Each row is a point. The points of each table are mixes of a few directions, plus a little noise. Count the directions of each table, and those that both share. Where both have some left over, give the other angles between the two spaces (their principal angles), to ten degrees, smallest first.

First (7 x 3):
[[ 0.24  1.12  0.43]
 [-0.07 -0.39 -0.16]
 [ 0.01  0.07  0.03]
 [ 0.08  0.34  0.13]
 [-0.02 -0.18 -0.07]
 [-0.09 -0.51 -0.19]
 [-0.10 -0.47 -0.19]]
Second (5 x 3):
[[ 0.16 -0.43  0.76]
 [-0.47 -0.06  0.02]
 [ 0.35  0.08 -0.07]
 [-0.19  0.04 -0.10]
 [ 0.15  0.38 -0.61]]
Directions: first 1, second 2, shared 0; angles 70

First (5 x 4):
[[-0.33  0.10  0.52  0.44]
 [-0.26 -0.15  0.01  0.64]
 [ 0.32  0.11 -0.07 -0.61]
 [-0.03  0.07  0.15 -0.06]
 [ 0.33 -0.15 -0.62 -0.39]]
Second, 7 rows:
[[ 0.03  0.30  0.58 -0.36]
 [ 0.20 -0.02 -0.25 -0.33]
 [ 0.34 -0.12 -0.59 -0.45]
 [ 0.00 -0.20 -0.40  0.22]
 [-0.14 -0.04  0.08  0.28]
 [ 0.01 -0.16 -0.32  0.15]
 [-0.43  0.23  0.91  0.49]]
Directions: first 2, second 2, shared 2

First, 7 rows:
[[-0.56  0.63  0.26 -0.62  0.67  0.20]
 [ 0.33 -0.29 -0.03  0.29 -0.46 -0.12]
 [ 0.08 -0.39 -0.46  0.28  0.07 -0.04]
 [ 0.08 -0.39 -0.46  0.28  0.05 -0.03]
 [-0.08  0.50  0.62 -0.38 -0.10  0.04]
 [ 0.08 -0.40 -0.48  0.30  0.04 -0.04]
 [ 0.08  0.32  0.52 -0.18 -0.29 -0.03]]
Second (9 x 6):
[[ 0.54  0.58 -0.46 -0.04 -0.08  0.43]
 [ 0.31  0.33 -0.26 -0.02 -0.05  0.24]
 [-0.44 -0.48  0.38  0.03  0.07 -0.36]
 [-0.21 -0.22  0.18  0.01  0.03 -0.17]
 [-0.34 -0.36  0.28  0.02  0.05 -0.26]
 [ 0.07  0.08 -0.06 -0.01 -0.01  0.06]
 [-0.77 -0.82  0.65  0.05  0.12 -0.61]
 [ 0.60  0.65 -0.51 -0.04 -0.09  0.48]
 [ 0.24  0.25 -0.20 -0.02 -0.03  0.19]]
Directions: first 2, second 1, shared 0; angles 90

First:
[[ 0.23  0.50 -0.30  0.11 -0.14  0.24  0.36  0.86]
 [ 0.05 -0.21  0.23  0.35  0.24  0.40 -0.53 -0.58]
 [ 0.19 -0.15  0.34  0.28  0.19  0.78 -0.28 -0.30]
 [ 0.10  0.07  0.06 -0.20 -0.11  0.22  0.39  0.37]
 [-0.13 -0.27  0.19 -0.38 -0.07 -0.20  0.22 -0.18]
 [-0.31 -0.05 -0.30  0.13  0.07 -0.88 -0.47 -0.48]
 [-0.13  0.11 -0.22 -0.29 -0.18 -0.56  0.32  0.30]]
Second:
[[-0.22  0.28 -0.30 -0.28 -0.14  0.00 -0.10 -0.18]
 [ 0.38 -0.47  0.60  0.26  0.34  0.18 -0.35  0.77]
 [ 0.01 -0.47  0.67  0.09  0.36 -0.16 -0.56  0.51]
 [-0.16  0.42 -0.45 -0.27 -0.16  0.22 -0.11 -0.12]
 [-0.01 -0.03  0.43  0.35  0.30  0.04  0.24  0.03]
 [-0.01  0.06 -0.77 -0.17  0.22 -0.31  0.19 -0.53]
 [-0.09  0.51 -0.50 -0.20 -0.02  0.38 -0.06 -0.06]
 [ 0.22 -0.06 -0.30 -0.22 -0.66  0.06  0.08 -0.02]
 [-0.09 -0.20  0.65  0.45 -0.21 -0.35  0.65 -0.40]]
Directions: first 3, second 5, shared 1; angles 60, 70
